Each wall is flat, endless, passes through zero and stands at right angles to its row. A trip goes straight from one point to another. Which walls does it cross, in order?

Walls:
(1): [  0 -30]
(2): [24 33]
(3): [13 -2]
(4): [-35 -40]
(5): [-14 -12]
(6): [35 24]
Trips:
[ 26 -17] to [-5 11] => 1, 3
[ 14 -39] to [  8 -14] => none
[-13 -44] to [-24 -50] => none
[-37  14] to [-11 -26] => 1
[21  3] to [45 13] => none

Walls:
(1): [ -8  35  -1  -7  -7  -9   2 -46  -1   7 -11 -22]
(2): [ -1   8  42   4  -5   9  20  -7  -7  -7 -25   2]
(3): [  5  -7 -25  -5 -16  11  19   3  32 -36  11 -27]
(4): [ 20   4  -5 -17 -26  -5  -7  -6 -11  15  -9   4]
(5): [ 33 -14 -14  24 -11 -16  -9  13   9  15 -20  23]
(6): [ 10  17   3   3   6  11  49  12  -6 -23 -18 -10]
(7): [  8   1  -8 -33  20   2 -22   0  21  22 -12  10]
(8): [ -3  15   4  -1  19   3 -14 -18   3  -5  12  31]
(9): [ 24  -3  29   3 -17  37  16  10   0 -34 -18   7]
(10): [  2  -2 -13 -10   0   7  18  31 -10  23   5 -14]
Trips:
[ -7  19   9   4  -8   5  -5 -24  16  17  -4  16] to [-23  11  -6 -35  20  -5   1   9 -12  -2  13  21] => 5, 2, 4, 10, 1
[  7  -1 -34  -6  19  25 -11  19  12  17   3  17] to [-10   8  -1   0  -2  -8   2  15  18  25   9  -6] => 3, 8
[ -4 -31   1  15  12  19  -8  11  -4  -4 -14  -3] to [  8 -12  -7  20   5   3  -3   6 -11   9  11   7] => 2, 9, 8
[ 18  -5  -9 -10  11   5  -8 -18 -19  13  -5  -6] to [ 44  -2  28  27  13 -12 -12  -1  -1  16 -13 -43] => 8, 2, 9, 6, 7
[  5 -27  -1   8 -17   4 -12   9  23  -8  -4  43] to [ 33  10   1 -26  -5 -23 -15 -17 -19  -9   1  -4] => 3, 1, 9
[ -8  -6   6 -11 -14  28  19 -19  -5 -24  -2 -34] to [ 28  -4  10  10 -10  -8   1  20  -1   2  20  18] => 10, 4, 1, 5, 2, 3, 6, 8

Walls:
(1): [ 10  22  23   6   5  17  -6 -10  12   0   1  10  -6  12  -8  17 -16  -8
 -13  -4   0 -24  22 -20   5  -3   4 -22  -7  -6 -20 -12  21  -9  -5  11
 -26 -14  -8  19 -26 -26  -2  37  -3  -5  -5 -16]
(2): [ 12  -3   9  20 -12  13   8  -1   1  22   4  13   2   8 -26   7   1  -1
  -5 -26 -14 -19 -13  23   0   5   7  -9  14  32  13  22   0   6  -8  -9
   6  23  10 -14  14 -10 -24  28   9  -2  -7   9]
(3): [ -7  -4  21   0  22 -15   1   7  13   9  28   5  14  18  -3  10  -1 -24
  18   4   1  11   3  -4  17  14   9  15  -5  12 -28  26  14 -21  23 -17
  11   1 -15  14  10  16   9  -1 -13  -2  33  11]
(4): [  4   6  -7 -16   5   6 -11   9  -4  11   3 -11 -20  -1 -23   5   2   5
  11  -1  14 -17 -32  -6  -1  22   6 -15 -15  -4   6 -11   7 -16  -4 -11
   7  -5   9 -19  13  -4   8  32  -3  -2  -6  -9]
(5): [ -4 -16 -18  -4  12 -13  19  -5   3   5  20   4  29  -7 -21 -12  12  -6
   4 -17  10  20  -5 -29   1 -25   7 -17 -10  17  18   4  -4  27 -26  -2
  23  10 -12  -5  15  16   0  -9 -14 -12  -9  -4]
(6): [ 21  -8  16 -31  -4   7  21 -12  12  -4  33   0  16 -15 -21 -10  17   0
   1   2   7   8  27  20   7   7   5   8 -12  25 -14  -1   1 -11  17   8
  -9   2 -10  13 -26   0   3 -33 -20   6   8 -10]
(7): [ -3  15   5  -3   4  15  -2  15 -10  18 -16  18  -6  13  -4 -18 -16   4
  17 -20 -27   4   9  -6   6  -7   9 -24  -6   6  -2 -14  18   4   5   8
 -10  -8  13 -12  18  20   1  22   3  17 -31   6]
(8): [ 13  -8  -5 -15  13 -24 -24  -3 -23  -9   5  24  -4 -21  -6  -6   7  -3
 -14   5  11  -2  -5  10  25   5  -5   2   5 -10   9 -10  33  24  13  -1
  13  -7   2   7   2 -10   3   6 -23  21  -9  -6]
(9): [  4   5 -14 -13  21 -17  -3 -10  -7 -16  12 -15  10   6   1 -14  19 -16
  -4 -10 -14  -3  -2 -21 -32   3  -5  -7   9   8  20   1   8  17  10   0
  -6  21   1  11   3  12   2  17   5  -1   9  20]
(10): [ 27   3   1   8  -3   5  -1  13  19  -7  13  36  16  21   5   6 -11  -2
  15  17   4 -12  -1  -5  21  18   0  -2   3 -29   6   3   9  -5   9  13
   7   3  -3 -12  -3 -11  35   7 -19  11  -9  -8]
(11): [ 35   5  19   2   1  15 -11 -13   5 -35  -2  11 -10  -6 -21 -15   0  -9
   2  -1  -3   6  11 -12 -16  -5   3  -8   9 -16 -11  -9  -9  -3  -3  -8
  -5 -13   9  -1  14 -23   3 -14   0  -4  -5 -13]
Trips:
[ 17  22  -9 -16   0  -3 -20 -19 -20 -10   6  -4  14 -28 -21  -2  -3  29
  -8   9 -11   2   5  11  23  17  -7  15  41  14  -1   9   0 -24   1  -4
  23 -12  -1 -12  -9   9 -34  -3   2   6   5  11] to [-17  -4 -16  26   1  -9  11 -12  -7   4   5   2 -14 -20   7   7  -9   6
   1 -23 -10  16  19   9 -11  -1 -23  10   7   6 -14   6  -6   4  14 -16
   0 -10   6 -16  22  15 -60  27   7 -20  -9 -12] => 11, 6, 7, 8, 5
[ -1   1   6   4 -14   5 -10  20   8  11  18   0  14 -12   8  11   9  -1
  30 -16  23 -16  -7  -6 -10  -8   5  -9   0  21  -4  10 -10  32 -12  19
  -6  16  -6  18   1   4  21 -11 -29   7  10  12] to [ 15 -34  13   1  13  10 -14 -12  15 -20  -8  -7   4  -1   2  17   6 -10
 -21  -3 -20  -4  -2  -5  13 -11   3   2 -17  -7  -9  15  -1  -4 -19 -39
 -14  11  -8  16  30  26  24  -5   4   7  12  -7] => 11, 2, 10, 6
[ 14  -8  37  -3   4 -11  13  -8  10   4  -7   8  15  -9   4   8  -2  35
  -4  16   0   8   1  -6  -4 -12 -11 -13  -4  30  20  20   7  17  14 -20
  -1  10   2   5   6  -1   2  14 -18  -5  20 -12] to [-11   0   8   7   8 -10 -26  -7 -11  14   4 -19  -5   2  16 -23 -14   4
 -10  -8 -26 -15   0 -20  -4  -8   9 -12  18   0   9   4  11  17   2   5
   1  15   6  13  22  16 -22  18 -10  18  11   5] => 7, 6, 3
